Each row of a before or after table is a point. One or more steps were done to the points. Then noise was added and the rows were shuffled. The steps act on how far a point lies along the listed directions, d1 being the first. Write out the steps. A step turns or swaps two directions, mirrors them in a line or flattens them onto one, adds a multiple of one to another, or multiplies one. Angles are multiples of 10 degrees, from the lower direction toward the higher: turns from -170 to 170, lines from 10 to 170 but not 90. Use the fewest steps. Two steps may share a direction if one is a turn and the other turns, adds or multiplies; they go together, in the order done. Otherwise the lowest direction goes first.

Directions:
(1): [0.12, -0.10, 0.53]
(2): [-0.45, 0.27, 0.16]
(3): [0.29, 0.47, 0.03]
Before (12 x 3):
[[-0.02, 0.01, 0.16],
[-0.02, -0.09, 0.10],
[-0.09, -0.03, 0.01],
[-0.17, 0.23, -0.55],
[0.08, -0.08, 0.11],
[0.06, 0.32, -0.14],
[-0.09, 0.01, 0.02],
[-0.01, 0.17, -0.07],
[-0.01, -0.04, 0.03],
[0.66, -0.04, -0.70],
[0.19, -0.20, 0.07],
[0.09, -0.11, -0.01]]
After (12 x 3):
[[0.10, -0.01, 0.36],
[0.08, 0.02, -0.02],
[-0.36, 0.40, -1.42],
[-0.02, -0.15, 0.04],
[0.13, -0.09, 0.23],
[0.02, -0.30, 0.31],
[0.05, -0.05, 0.06],
[0.06, -0.13, 0.32],
[0.08, 0.06, -0.01],
[-0.93, -0.26, -1.20],
[-0.30, 0.29, -0.35],
[-0.12, 0.18, -0.20]]
Steps: multiply d1 by 2.5; swap d2 and d3

Directions:
(1): [-0.35, 0.36, 0.09, 0.38]
(2): [0.34, 0.48, -0.22, -0.10]
(3): [-0.29, -0.07, -0.56, -0.07]
Before (8 x 4):
[[0.17, 0.62, 0.74, 0.43],
[0.23, -0.19, -0.11, -0.34],
[-0.05, 0.10, 0.13, -0.25],
[0.08, -0.26, 0.16, -0.21],
[-0.17, 0.42, 0.75, 0.28],
[0.19, -0.01, -0.18, -0.16],
[-0.21, -0.23, -0.24, -0.33],
[0.16, 0.13, 0.62, 0.15]]
After (8 x 4):
[[-0.74, -0.46, -0.29, -0.13],
[0.25, 0.36, -0.10, -0.13],
[-0.16, 0.12, 0.00, -0.22],
[0.29, 0.14, 0.28, -0.27],
[-0.39, -0.20, -0.48, -0.09],
[0.15, 0.09, -0.20, -0.28],
[0.10, 0.28, 0.01, 0.06],
[-0.86, -0.33, -0.50, 0.21]]
Steps: turn d1 and d2 by -80 degrees; multiply d3 by -1

Directions:
(1): [0.43, 0.55, -0.22, -0.17, -0.11, 0.20, 0.19, 0.40]
(2): [-0.12, 0.35, 0.19, 0.10, 0.48, 0.47, 0.18, -0.39]
(3): [0.12, -0.04, -0.18, 0.49, 0.47, 0.00, -0.41, 0.36]
Before (13 x 8):
[[-0.26, -0.39, 0.33, 0.05, 0.19, -0.07, -0.16, -0.44],
[-0.26, -0.32, 0.57, -0.20, -0.29, 0.01, 0.06, -0.39],
[-0.30, -0.27, 0.18, -0.28, -0.59, -0.18, 0.14, -0.37],
[0.19, 0.13, 0.11, -0.38, -0.38, 0.02, 0.26, -0.19],
[-0.33, -0.47, 0.32, 0.20, 0.40, 0.00, -0.20, -0.61],
[-0.25, -0.20, -0.14, -0.59, -0.65, -0.21, 0.29, -0.41],
[-0.40, -0.38, 0.11, -0.02, -0.17, -0.31, 0.05, -0.16],
[0.40, 0.27, -0.19, -0.43, -0.85, -0.37, 0.13, 0.41],
[-0.23, -0.04, 0.05, 0.18, 0.10, 0.49, -0.02, -0.19],
[-0.27, -0.25, 0.27, 0.37, 0.50, 0.22, -0.31, -0.18],
[-0.60, -0.10, 0.50, -0.09, -0.05, 0.10, 0.21, -0.78],
[-0.16, 0.15, -0.10, -0.59, -0.53, 0.09, 0.41, -0.05],
[0.08, 0.20, 0.16, -0.25, -0.05, 0.24, 0.40, -0.18]]
After (13 x 8):
[[0.46, 0.45, -0.30, -0.06, -0.37, -0.09, -0.06, 0.79],
[0.12, -0.30, -0.61, 0.26, 0.02, -0.35, -0.51, 0.50],
[0.26, 0.12, -0.08, 0.23, 0.34, 0.17, -0.04, 0.30],
[0.17, -0.21, -0.28, 0.21, -0.29, -0.30, -0.37, 0.54],
[0.00, -0.15, -0.16, -0.08, -0.36, -0.37, 0.03, 0.37],
[-0.10, -0.17, -0.37, 0.37, 0.35, -0.02, -0.42, 0.49],
[0.40, -0.05, 0.04, 0.01, -0.33, -0.12, -0.23, 0.64],
[0.25, -0.08, -0.10, 0.33, 0.26, -0.07, -0.37, 0.23],
[0.17, 0.28, 0.14, -0.51, -0.46, 0.22, 0.34, 0.04],
[0.08, 0.22, -0.13, -0.07, -0.22, 0.45, 0.12, 0.14],
[-0.30, -0.49, 0.08, 0.66, 0.41, -0.36, -0.66, -0.12],
[0.36, 0.10, -0.05, -0.39, -0.43, -0.13, 0.08, 0.28],
[0.48, 0.22, -0.13, -0.53, -0.57, -0.07, 0.25, 0.24]]
Steps: turn d1 and d3 by 150 degrees; turn d1 and d2 by -60 degrees

Directions:
(1): [0.49, -0.08, 0.41, -0.60, 0.07, 0.32, 0.06, -0.01, -0.15]
(2): [-0.02, 0.54, 0.08, 0.00, -0.17, 0.27, -0.17, 0.64, 0.27]
Before (11 x 9):
[[-0.53, 0.46, -0.29, 0.78, -0.22, -0.25, -0.26, 0.36, 0.26],
[-0.46, 0.19, -0.27, 0.40, 0.07, -0.16, -0.05, 0.34, 0.22],
[-0.58, 0.13, -0.40, 0.48, -0.13, -0.06, -0.31, 0.00, 0.02],
[0.00, 0.20, 0.31, 0.03, -0.31, -0.02, -0.23, 0.37, 0.12],
[0.04, 0.07, 0.13, -0.24, -0.09, -0.10, -0.10, 0.18, 0.00],
[0.82, 0.34, 0.63, -0.96, -0.11, 0.62, -0.16, 0.51, -0.04],
[-0.42, -0.27, -0.63, 0.54, 0.04, -0.36, 0.11, -0.13, 0.03],
[0.37, 0.08, 0.31, -0.70, 0.07, 0.42, -0.20, 0.22, -0.16],
[0.58, -0.42, 0.47, -0.64, 0.32, 0.38, 0.09, 0.12, -0.23],
[-0.34, 0.18, -0.24, 0.48, 0.01, -0.40, -0.05, -0.22, 0.16],
[0.14, 0.29, 0.14, -0.18, -0.02, 0.29, -0.25, 0.42, 0.37]]
After (11 x 9):
[[-0.34, 0.29, -0.16, 0.45, -0.02, -0.31, -0.12, -0.06, 0.25],
[-0.36, 0.04, -0.57, 0.47, -0.03, -0.21, 0.00, 0.24, 0.18],
[0.12, -0.12, 0.00, -0.09, 0.07, 0.04, -0.08, -0.08, 0.17],
[-0.59, 0.17, -0.45, 0.50, -0.15, -0.03, -0.30, 0.01, 0.05],
[0.76, -0.25, 0.47, -0.84, 0.07, 0.26, -0.01, -0.19, -0.29],
[-0.01, -0.07, 0.06, -0.20, -0.05, -0.15, -0.06, 0.04, -0.05],
[-0.07, -0.08, 0.24, 0.11, -0.24, -0.19, -0.17, 0.03, 0.00],
[0.34, -0.20, 0.26, -0.64, 0.14, 0.26, -0.14, -0.11, -0.29],
[-0.55, 0.24, -0.40, 0.81, -0.13, -0.38, -0.20, 0.15, 0.16],
[-0.49, 0.11, -0.31, 0.46, 0.14, -0.23, 0.01, 0.21, 0.15],
[0.57, -0.47, 0.47, -0.62, 0.33, 0.37, 0.07, 0.11, -0.26]]
Steps: flatten d1 and d2 onto the line at 170 degrees

Directions:
(1): [0.33, 0.02, 0.60, 0.31, 0.03, 0.11, 0.28, -0.09, 0.45, 0.27, 0.41]
(2): [0.16, 0.22, -0.06, -0.46, -0.03, 0.84, 0.12, 0.19, 0.19, -0.07, -0.14]
(3): [0.28, -0.41, -0.28, -0.23, -0.12, -0.24, -0.05, -0.22, 0.67, 0.14, -0.39]
(4): [0.16, 0.17, -0.47, 0.42, -0.64, 0.12, 0.21, 0.09, -0.13, 0.40, -0.01]
(5): [-0.11, -0.01, -0.25, 0.11, 0.50, -0.03, 0.84, -0.14, -0.05, 0.01, -0.22]
Before (11 x 11):
[[0.12, 0.17, -0.60, -0.33, 0.21, 0.19, 0.29, -0.03, -0.15, -0.19, -0.32],
[-0.12, -0.45, 0.10, -0.19, -0.21, -0.93, -0.77, -0.12, 0.30, -0.15, -0.46],
[-0.02, -0.22, -0.18, 0.25, -0.03, -0.33, 0.06, -0.15, 0.12, 0.16, 0.03],
[-0.01, 0.27, 0.86, 0.43, 0.16, 0.06, -0.12, 0.16, -0.09, 0.08, 0.55],
[0.02, -0.29, -0.17, -0.42, 0.18, -0.17, -0.21, -0.14, 0.41, -0.39, -0.34],
[0.33, 0.07, 0.74, 0.34, 0.16, 0.01, 0.52, -0.05, 0.22, 0.07, 0.60],
[-0.07, -0.01, 0.53, 0.55, 0.22, -0.04, 0.22, 0.17, 0.20, 0.25, 0.56],
[0.00, -0.10, 0.26, 0.61, 0.40, -0.63, 0.28, -0.24, -0.07, 0.18, 0.28],
[-0.11, -0.04, -0.46, -0.24, -0.04, 0.04, 0.12, 0.00, 0.14, -0.16, -0.42],
[-0.13, 0.18, -0.16, 0.51, 0.40, -0.36, 0.17, -0.02, -0.35, 0.18, 0.01],
[0.03, -0.12, -0.37, 0.00, -0.26, -0.21, -0.29, -0.02, 0.21, 0.13, -0.23]]
After (11 x 11):
[[0.01, -0.29, -0.06, -0.24, 0.39, -0.09, 0.13, -0.19, 0.44, -0.34, -0.26],
[0.30, -0.78, 0.26, 0.07, 0.24, -1.01, 0.39, -0.54, 1.13, 0.25, -0.61],
[-0.06, 0.32, -0.50, -0.26, 0.19, 0.25, 0.23, 0.06, -0.47, -0.25, -0.17],
[-0.15, 0.05, -0.38, -0.13, 0.06, 0.14, 0.27, 0.06, 0.00, -0.18, -0.31],
[-0.02, 0.17, 0.66, 0.19, -0.07, -0.04, -0.54, 0.24, -0.07, 0.03, 0.40],
[-0.15, -0.15, 0.19, 0.19, -0.29, -0.14, -0.74, 0.26, 0.12, 0.04, 0.37],
[0.14, -0.16, -0.25, 0.22, -0.04, -0.22, 0.25, -0.13, 0.46, 0.27, -0.27],
[-0.09, -0.03, -0.41, 0.15, 0.08, -0.53, -0.35, 0.00, -0.18, 0.15, -0.23],
[0.02, -0.39, -0.34, 0.09, -0.18, -0.43, -0.15, -0.19, 0.32, 0.11, -0.21],
[0.15, 0.05, 0.40, -0.13, -0.52, -0.04, -0.80, 0.21, -0.10, -0.25, 0.40],
[0.06, -0.43, -0.23, 0.04, -0.18, -0.85, -0.73, -0.21, 0.18, 0.03, -0.18]]
Steps: mirror d1 and d5 in the line at 140 degrees; add -1 times d2 to d3
